Each point is reached from the start by the listed moves, each made 0, 1 or 2 times, or once backwards (-1), plus a little noise. Say if it took an odd or an even number of moves. Then give how often each move was made.

Moves:
(1): [-0.15 -0.17]
(2): [ 0.37 -0.32]
Start: [0.14 0.00]
Points:
[0.31 0.16] => odd (-1, 0)
[0.13 0.03] => even (0, 0)
[-0.23  0.35] => odd (0, -1)
[ 1.05 -0.44] => odd (-1, 2)

Moves:
(1): [ 0.19 -0.07  0.07 -0.15  0.02 -0.31]
(2): [ 0.10 -0.22  0.01 -0.19 -0.18 -0.02]
(3): [-0.31 -0.18  0.01  0.18  0.12 -0.06]
(4): [-0.29  0.19  0.04 -0.19 -0.03  0.17]
(5): [-0.03 -0.08  0.13  0.16 -0.11 -0.09]
(6): [-0.20 -0.27 -0.21  0.49 -0.17 -0.14]
Start: [ 0.02 -0.19  0.10 -0.02  0.03 -0.10]
Points:
[-0.33 -1.07 -0.07  0.96 -0.28 -0.29] => even (-1, 1, 1, -1, 1, 1)
[ 0.27 -0.41  0.08  0.99 -0.26 -0.51] => even (0, -1, -1, -1, 2, 1)
[-0.16 -1.09 -0.42  1.00 -0.03 -0.85] => even (1, 0, 1, -1, -1, 2)

Moves:
(1): [ 0.34  0.17 -0.31  0.10 -0.42 -0.11  0.24  0.47  0.16  0.09 -0.15  0.04]
(2): [ 0.00  0.38  0.13  0.50  0.03 -0.02  0.00 -0.07 -0.20 -0.18 -0.05 -0.28]
(3): [ 0.06 -0.05  0.15  0.28 -0.02 -0.22 -0.25 -0.16 -0.16  0.01 -0.61 -0.10]
(4): [-0.10  0.43 -0.07  0.07  0.22 -0.04 -0.11  0.04  0.33 -0.03 -0.09  0.26]
(5): [ 0.02 -0.06  0.27 -0.39  0.19 -0.07  0.18 -0.36 -0.10 -0.16  0.15 -0.07]
(6): [ 0.09 -0.38  0.14 -0.20 -0.04  0.24  0.10 -0.45  0.03 -0.11  0.13  0.02]
(7): [-0.15 -0.32  0.15  0.08  0.62 -0.08 -0.20 -0.12 -0.06  0.03 -0.09 -0.08]
(8): [-0.13 -0.17  0.11  0.31  0.10 -0.15 -0.09  0.08 -0.03 -0.22  0.11 -0.04]
(9): [-0.21 -0.03 -0.11  0.46 -0.12 -0.30  0.10 -0.20  0.21 -0.01 -0.31  0.11]
Start: [-0.02  0.00  0.35  0.18  0.07 -0.10  0.22 -0.16 -0.13 -0.31  0.11 -0.02]
Points:
[-0.03 -0.61  1.38  0.41  0.32  0.07 -0.49 -1.34 -0.46 -1.09 -0.22 -0.06] => even (-1, 0, 2, 1, 0, 2, -1, 2, -1)
[ 0.83 -0.34  0.26 -0.02 -0.31 -0.51  0.62  0.02 -0.44  0.01 -0.76 -0.38] => odd (2, 0, 1, -1, 1, 0, 1, -1, 0)
[-0.50 -0.80  0.28 -0.07  1.20 -0.35  0.66 -1.30  1.30 -0.49  0.05  0.96] => even (1, -1, -1, 2, 1, 2, 2, 0, 2)

Moves:
(1): [ 0.13 -0.15  0.00 -0.08 -0.10 -0.10 -0.18 -0.02 -0.06 -0.13  0.41  0.13
  0.21 -0.23]
(2): [-0.16 -0.07  0.12 -0.04  0.23  0.19  0.06  0.23 -0.05 -0.16  0.13 -0.28
 -0.12 -0.14]
(3): [ 0.24  0.19 -0.20  0.21  0.16  0.14 -0.03 -0.27 -0.15 -0.03  0.01  0.16
 -0.22  0.27]
(4): [-0.13  0.11 -0.24  0.29 -0.05  0.05 -0.27 -0.06  0.13  0.27 -0.03 -0.12
 -0.21 -0.01]
(5): [ 0.17 -0.26  0.01 -0.14  0.01  0.01  0.30 -0.20  0.06  0.06 -0.17 -0.10
  0.06 -0.19]
(6): [ 0.43 -0.05 -0.04 -0.07 -0.32 -0.13 -0.35  0.28 -0.12  0.04 -0.29  0.01
 -0.10 -0.04]
(7): [-0.22 -0.13 -0.23 -0.10  0.19  0.08 -0.05 -0.18  0.17 -0.21 -0.10 -0.09
  0.03 -0.13]
(8): [-0.04 -0.19 -0.24  0.19  0.21 -0.14 -0.01 -0.13  0.22 -0.21 -0.06 -0.16
 -0.23  0.07]
(9): [ 0.10  0.28  0.13 -0.21 -0.27 -0.10  0.09  0.19  0.13  0.22  0.01 -0.17
 -0.10  0.07]
(10): [-0.04  0.19  0.05  0.26  0.27  0.04  0.24  0.09  0.07 -0.20  0.19  0.20
 -0.14 -0.30]
(11): [-0.32  0.05  0.18  0.12  0.01  0.25 -0.42 -0.08  0.36 -0.05  0.11 -0.02
 -0.31  0.12]
(12): [-0.08  0.05  0.15 -0.10  0.02 -0.07 -0.04  0.05 -0.18  0.12  0.02  0.09
 -0.14 -0.03]
(13): [ 0.09  0.17  0.26 -0.07 -0.24 -0.12 -0.10  0.03 -0.17 -0.04 -0.04 -0.16
  0.07 -0.01]
(14): [ 0.08 -0.13  0.13 -0.03  0.39 -0.03 -0.08  0.06  0.03  0.04 -0.20 -0.09
  0.09 -0.14]
Start: [-0.01 -0.10 -0.01  0.01  0.00  0.09 -0.03 -0.15  0.17 -0.10  0.31 -0.09
 -0.21 -0.17]
Points:
[ 0.69  0.01  0.16  1.00  0.25 -0.05 -2.41 -0.21 -0.19 -0.57  0.32  0.31
 -1.88  0.47] => even (1, 0, 2, 0, -1, 2, -1, 2, -1, 0, 2, 2, 1, 1)
[ 0.72  0.43  0.05  0.67  0.45  0.01 -0.10  0.13 -0.24 -0.08  0.29 -0.73
 -2.06 -0.15] => odd (0, 2, 2, 1, 1, 1, -1, 2, 1, 1, 0, 2, 1, 0)
[ 0.67 -0.25 -0.91 -0.23 -0.20 -0.68 -0.77 -0.19 -0.12 -0.32  0.15 -0.34
 -0.59  0.29] => odd (1, 0, 1, 0, -1, 1, 1, 2, 1, -1, -1, 1, 0, 0)
[ 1.48 -0.28 -0.15  0.44 -0.42 -0.69 -2.01 -0.78 -0.15 -0.12 -0.01 -0.01
 -1.27 -0.19] => odd (2, -1, 2, 1, 1, 2, 0, 2, 0, 0, 1, 2, 2, 1)

Moves:
(1): [ 0.01 -0.07 -0.17 -0.02  0.00 -0.01 -0.22 -0.02 -0.07  0.09 -0.22 -0.08
 -0.05 -0.15 -0.04  0.17 -0.21 -0.03  0.21 -0.02]
(2): [-0.08  0.06  0.09  0.02 -0.09 -0.13  0.08 -0.17 -0.03  0.01 -0.18 -0.13
  0.04  0.04 -0.04  0.01  0.16  0.01  0.11  0.01]
(3): [-0.20  0.07  0.28 -0.06 -0.11  0.20  0.10  0.11 -0.25  0.02 -0.07 -0.12
  0.02  0.05  0.27  0.12  0.38  0.24  0.12 -0.13]
(4): [-0.05 -0.10 -0.13  0.13 -0.08  0.01  0.13  0.09 -0.11 -0.17  0.07  0.08
  0.06  0.08 -0.17  0.00  0.11 -0.03 -0.18  0.25]
(5): [ 0.18  0.03 -0.06  0.02  0.20  0.02 -0.02  0.02 -0.13  0.18  0.13 -0.10
 -0.14  0.23  0.06 -0.20  0.22 -0.11  0.19 -0.07]
(6): [ 0.18  0.10 -0.09 -0.05  0.11  0.02  0.11 -0.01  0.06  0.00  0.04 -0.18
  0.08 -0.07 -0.04 -0.12 -0.09  0.19  0.06 -0.08]
(7): [-0.02 -0.08  0.03  0.09 -0.14  0.05 -0.08  0.09  0.04 -0.26  0.13 -0.15
  0.06 -0.08 -0.12  0.08  0.20  0.06  0.08 -0.01]
(8): [ 0.01  0.21 -0.15 -0.16 -0.08 -0.05  0.00 -0.07 -0.17  0.00  0.05  0.10
 -0.13  0.21  0.10 -0.09  0.03 -0.04 -0.11 -0.10]
(9): [-0.27 -0.02 -0.35 -0.14  0.20 -0.02 -0.11  0.03  0.15  0.10 -0.07 -0.12
 -0.36 -0.12  0.13  0.04  0.08  0.18 -0.28 -0.05]
(10): [ 0.15  0.15  0.20  0.12  0.05 -0.28 -0.12  0.10  0.01 -0.02  0.00 -0.12
  0.07  0.09 -0.35 -0.09 -0.09  0.16  0.05  0.05]
(11): [ 0.18 -0.02  0.05  0.00 -0.02  0.06 -0.14 -0.24 -0.09  0.14 -0.07  0.03
  0.11 -0.18 -0.05  0.27 -0.02  0.17 -0.29 -0.07]
(12): [ 0.04 -0.07 -0.04  0.09 -0.20 -0.27  0.08  0.21  0.06  0.00  0.01  0.04
 -0.05 -0.03 -0.08  0.02 -0.08 -0.06 -0.02 -0.18]
(13): [-0.03 -0.11  0.03  0.08  0.07 -0.10 -0.20 -0.05  0.09 -0.16  0.07  0.03
  0.10 -0.19  0.20 -0.07 -0.02  0.09 -0.01 -0.03]
(14): [ 0.01  0.03 -0.30  0.07  0.06  0.31 -0.16 -0.22  0.07 -0.12 -0.40 -0.22
 -0.11 -0.15 -0.04 -0.04 -0.11  0.06 -0.34  0.03]
(15): [-0.02  0.19 -0.01  0.27 -0.26 -0.40 -0.15  0.14  0.20  0.04 -0.09  0.12
  0.42  0.48  0.03  0.24 -0.15  0.07 -0.12  0.09]
(16): [ 0.02  0.09  0.08  0.08  0.14 -0.10  0.17  0.06 -0.03 -0.07 -0.02  0.04
 -0.06 -0.14 -0.11  0.24  0.09 -0.05  0.02  0.04]
(17): [-0.26  0.15 -0.15  0.04  0.01 -0.13 -0.06  0.24 -0.02 -0.08 -0.13 -0.25
  0.23  0.14 -0.17  0.16  0.01 -0.19  0.16 -0.13]
(18): [-0.07 -0.03 -0.14 -0.12  0.18 -0.05  0.02 -0.03 -0.13  0.04  0.05  0.22
 -0.24  0.00 -0.06  0.13 -0.01  0.00 -0.05 -0.17]
(19): [ 0.27 -0.02  0.00 -0.19  0.09 -0.10  0.06  0.13 -0.09  0.24 -0.17  0.30
 -0.04  0.02 -0.19  0.01  0.32 -0.03  0.07 -0.07]
(20): [-0.11 -0.29  0.00 -0.40  0.18  0.09 -0.09  0.00  0.04  0.05 -0.07  0.07
 -0.18 -0.05  0.30  0.29 -0.16 -0.08  0.00 -0.14]
Start: [-0.06  0.12 -0.01 -0.30  0.42  0.01 -0.24  0.07 -0.22 -0.11 -0.11  0.11
 -0.33  0.09 -0.07 -0.03  0.16  0.10 -0.34 -0.02]
Points:
[ 0.08 -0.19  0.51 -0.48  0.03 -1.61 -1.55  0.03 -0.33 -0.12 -1.40  0.78
  0.00 -0.32 -0.29  2.43  0.89  1.27 -0.90 -0.09] => odd (2, 2, 1, 1, -1, -1, 2, 1, 1, 2, 2, 0, 2, 0, 2, 2, -1, 0, 2, 2)
[ 0.76  0.39 -0.59 -0.86  0.91 -0.82 -0.50  0.46 -1.06  0.99  0.02  0.94
 -1.03  0.71 -0.83  1.27  1.58  0.26 -0.26 -0.86] => odd (1, 0, 0, 0, 2, 0, 2, 1, 1, 0, 2, 0, -1, -1, 1, 1, 0, 2, 2, 0)
[ 0.47  0.23 -1.71  0.12  0.58 -1.44 -1.03  0.57 -0.54 -0.04 -0.69  1.01
 -1.14  0.20 -1.08  0.95 -0.16 -0.16 -1.54 -0.13] => even (2, -1, -1, 2, 1, -1, 0, 2, 1, 1, 1, 2, 1, 1, 1, 2, 0, 1, 1, 0)
[-1.05 -1.10 -0.59 -0.82  0.84  0.82 -0.36  0.07  0.48 -0.71 -0.28  0.15
 -1.10 -1.14  1.79  0.26 -0.74  0.68 -1.22 -0.12] => even (0, -1, 1, 1, -1, 1, -1, -1, 1, -1, -1, 1, 2, 1, 0, 0, -1, 0, -1, 2)

Moves:
(1): [-0.15 -0.10  0.04 -0.01  0.01 -0.06 -0.20 -0.16  0.11  0.05  0.09 -0.09
  0.14 -0.15 -0.08 -0.16  0.11 -0.19  0.05  0.08 -0.07 -0.14 -0.10 -0.09]
(2): [ 0.21 -0.08  0.08  0.33  0.06  0.19 -0.09 -0.01  0.10  0.05  0.16  0.32
 -0.04  0.10  0.21  0.03  0.21  0.04  0.03  0.28 -0.07 -0.05  0.12 -0.11]
(3): [ 0.03 -0.19 -0.02  0.00  0.06 -0.19 -0.13 -0.17  0.13 -0.01  0.05 -0.08
 -0.12  0.03 -0.07  0.13  0.16  0.07  0.03  0.16 -0.06  0.12 -0.13  0.05]
(4): [ 0.00  0.02 -0.22  0.41  0.02 -0.03  0.08  0.01  0.05  0.16  0.02  0.01
  0.04 -0.08 -0.15 -0.05 -0.02 -0.04  0.14  0.02  0.02  0.08  0.09 -0.04]
(5): [ 0.02  0.18 -0.02  0.05 -0.13 -0.20 -0.19  0.22  0.22  0.07  0.00 -0.24
  0.18 -0.06  0.21 -0.01 -0.19  0.22  0.17  0.07 -0.09 -0.06 -0.21  0.30]
(6): [ 0.06 -0.14  0.14  0.03 -0.06  0.34 -0.05 -0.01 -0.04 -0.13  0.02 -0.20
 -0.16  0.00 -0.03 -0.25  0.16 -0.01 -0.10  0.21  0.04  0.06 -0.05 -0.03]
(7): [-0.01  0.02  0.01 -0.16  0.15 -0.11  0.03 -0.13  0.12 -0.15  0.00 -0.05
 -0.10  0.04 -0.05 -0.19 -0.21  0.08  0.07 -0.43  0.22 -0.02  0.02 -0.09]
(8): [-0.26  0.02 -0.10 -0.26  0.08  0.04  0.01 -0.02 -0.04 -0.16  0.01 -0.08
  0.00 -0.17 -0.13  0.02  0.04  0.06 -0.14  0.09  0.20  0.00  0.06 -0.13]
(9): [-0.02 -0.07  0.02 -0.07 -0.08 -0.17 -0.10  0.12  0.10 -0.17  0.07  0.07
 -0.46  0.10 -0.15 -0.23 -0.11 -0.01 -0.09 -0.05 -0.20  0.19  0.18 -0.03]
(10): [-0.11  0.02  0.03  0.09 -0.05 -0.12 -0.04  0.06  0.02 -0.02  0.07  0.08
  0.01 -0.03  0.16 -0.19 -0.02  0.00 -0.13  0.02  0.18  0.12 -0.05  0.06]
(11): [ 0.01  0.19 -0.10 -0.25  0.07  0.12 -0.10 -0.06  0.13 -0.10  0.01  0.00
  0.09 -0.18 -0.14  0.02 -0.01 -0.02  0.11  0.04  0.04  0.07  0.14  0.12]
(12): [-0.01 -0.01  0.06 -0.02  0.17 -0.07 -0.08  0.06 -0.08  0.08  0.06 -0.11
 -0.19  0.08  0.07 -0.01  0.27 -0.08  0.13 -0.03  0.05 -0.03  0.14  0.14]
(13): [ 0.02  0.02 -0.13 -0.01 -0.21  0.15 -0.30 -0.08  0.16 -0.06  0.11  0.09
 -0.03  0.06 -0.06  0.07 -0.01  0.11 -0.07 -0.15  0.19 -0.08  0.11 -0.05]
(14): [-0.10 -0.12  0.24 -0.12 -0.16  0.11 -0.16  0.01 -0.07  0.06  0.05 -0.02
 -0.03  0.00 -0.06  0.25 -0.20  0.15  0.01  0.04  0.10  0.04 -0.01  0.10]
(15): [ 0.14  0.04  0.06 -0.26  0.10  0.05 -0.07  0.01  0.23  0.07 -0.03 -0.02
 -0.08  0.27 -0.18 -0.01 -0.21  0.03 -0.31  0.02  0.10  0.00 -0.20 -0.15]
(16): [ 0.04  0.02 -0.01 -0.08 -0.09 -0.08 -0.03  0.19  0.17  0.10 -0.14  0.12
 -0.14  0.08  0.13 -0.24  0.00  0.24  0.12 -0.10 -0.04  0.09 -0.03  0.14]
(17): [ 0.03 -0.16 -0.05  0.04  0.02 -0.05 -0.04 -0.19 -0.05  0.04 -0.14 -0.06
  0.02  0.03  0.05 -0.07  0.01  0.13  0.03 -0.04 -0.11 -0.08  0.19  0.09]
(18): [-0.07  0.03  0.00  0.10 -0.13 -0.05  0.18  0.12  0.07 -0.03  0.01 -0.06
  0.03  0.11  0.11  0.04 -0.02  0.03 -0.05  0.02  0.07  0.11 -0.02  0.00]
(19): [ 0.11 -0.12 -0.07 -0.04  0.10 -0.14 -0.01  0.19  0.16  0.17 -0.06 -0.03
 -0.05 -0.25  0.03  0.11 -0.12 -0.18  0.05 -0.06 -0.04  0.03 -0.08 -0.01]
(20): [-0.10  0.26 -0.19 -0.04 -0.19 -0.13  0.07 -0.07  0.02 -0.07 -0.04  0.25
 -0.02 -0.15  0.00 -0.03 -0.06 -0.22  0.28  0.17  0.11 -0.22 -0.10  0.07]
(21): [ 0.03  0.32  0.28  0.17 -0.21  0.08  0.14 -0.08 -0.07  0.00 -0.05 -0.10
 -0.17 -0.04  0.00 -0.11  0.03 -0.01  0.07 -0.13  0.04 -0.05  0.15 -0.02]
(22): [ 0.31 -0.08  0.18 -0.19 -0.01 -0.05  0.01  0.04 -0.13  0.42  0.22  0.08
  0.18 -0.09 -0.20 -0.02  0.07  0.11  0.06  0.07  0.24 -0.05  0.02 -0.01]
(23): [ 0.20 -0.07  0.11 -0.04  0.01 -0.01 -0.05  0.19 -0.09 -0.17 -0.24 -0.02
 -0.09  0.02 -0.10 -0.03  0.12 -0.03 -0.02  0.03  0.09  0.05 -0.05 -0.11]
(24): [ 0.04  0.15  0.09 -0.24  0.04  0.02  0.02 -0.12 -0.05  0.17  0.14  0.02
 -0.21  0.20  0.03 -0.05 -0.03  0.05  0.05  0.08  0.02  0.17  0.13 -0.11]
Start: [ 0.01 -0.10 -0.02  0.02 -0.18  0.02  0.24 -0.05 -0.04 -0.12  0.11 -0.15
  0.05  0.11 -0.07 -0.03  0.03  0.11  0.04  0.07  0.06  0.03 -0.08 -0.08]
Points:
[-0.53 -0.63 -0.13 -0.91 -0.32 -1.97 -0.91  0.49  0.13 -0.99 -0.49 -0.68
 -1.00 -0.73 -0.13 -0.14  0.25  0.19  0.58 -0.02  0.18  0.38  0.20  1.20] => odd (0, -1, 2, -1, 1, -1, 0, 1, 2, 2, 1, 2, 0, 1, -1, 0, 2, 0, 1, 1, 0, 0, 2, -1)
[-0.50  0.17  0.08 -0.47  0.09 -0.09 -0.03  1.29  0.38 -0.35 -0.23 -1.36
 -1.19 -0.70 -0.21 -0.55 -0.08 -0.32  0.17 -0.25 -1.00  0.46  0.25  0.71] => odd (0, -1, -1, 0, 1, 1, -1, 1, 2, -1, 1, 2, -1, 0, 0, 1, -1, -1, 2, -1, 1, -1, -1, -1)
[-0.35  1.27 -0.44  0.31 -1.33  0.04 -0.32  0.42  0.54 -1.04 -0.65 -1.08
 -1.22 -0.03 -0.63 -0.58 -0.83  0.41  0.83 -0.85  0.90 -0.64  0.44  0.57] => even (-1, -1, -1, 2, 2, 1, 1, 1, 1, -1, 0, 2, 2, 1, 1, 0, 1, 0, 0, 2, 2, -1, 1, -1)
[ 1.55  0.82  0.83 -0.19 -1.31 -0.86  0.12  0.64  1.12  1.50  0.45  0.13
  0.16  0.38  0.31  1.43 -0.79  0.57  0.72  0.51  0.89 -0.61 -1.47  0.34] => odd (-1, 1, 2, -1, 2, -1, 0, -1, -1, -1, -1, 0, 1, 1, 2, 0, -1, 2, 2, 2, 2, 2, 0, 0)
[ 0.54  0.46 -0.23 -0.19 -0.49 -0.50  0.68 -0.20  0.30  1.60  0.00  1.07
 -0.80  0.46 -0.55 -0.23 -0.94  0.42  0.60 -0.19  0.62 -0.11  0.14 -0.20] => even (-1, 0, 0, 2, -1, -1, 0, 0, 0, 0, -1, 0, 0, 1, 2, 2, 1, -1, 1, 2, 1, 1, -1, 1)
[ 0.83 -1.85  0.34 -1.09  0.96  0.53 -0.47 -0.65 -0.12  0.08  0.09 -0.59
 -1.06  1.00 -0.04 -0.73  2.05  1.22 -0.26  0.33  0.74  0.22  0.44 -0.59] => even (0, 1, 2, -1, -1, 2, 1, 2, -1, -1, -1, 2, 1, -1, 0, 2, 2, 0, 0, -1, -1, 1, 1, 1)
[-0.18  0.21  0.53  1.94 -0.40  0.43 -0.54 -0.44  0.11 -0.24  0.79 -0.56
 -0.72  0.34  0.69 -0.66 -0.20  0.63  1.31 -0.27 -0.26 -0.31  1.16  0.77] => even (0, 2, -1, 2, 2, 1, 2, -1, 1, 0, 0, 2, 0, 2, -1, -1, 1, -1, -1, 0, 1, -1, -1, 0)
[ 0.55 -0.77 -0.27 -0.38 -0.66 -0.33 -0.09  0.04  1.36  1.29  0.45 -0.18
  0.27 -0.26 -0.18  0.19 -0.45  1.40  0.43  0.62  1.14 -0.12 -0.81 -0.11] => odd (0, 1, 2, 1, 1, 1, 1, 2, -1, -1, -1, -1, 1, 1, 1, 2, 1, 2, 2, 1, 0, 2, -1, 0)
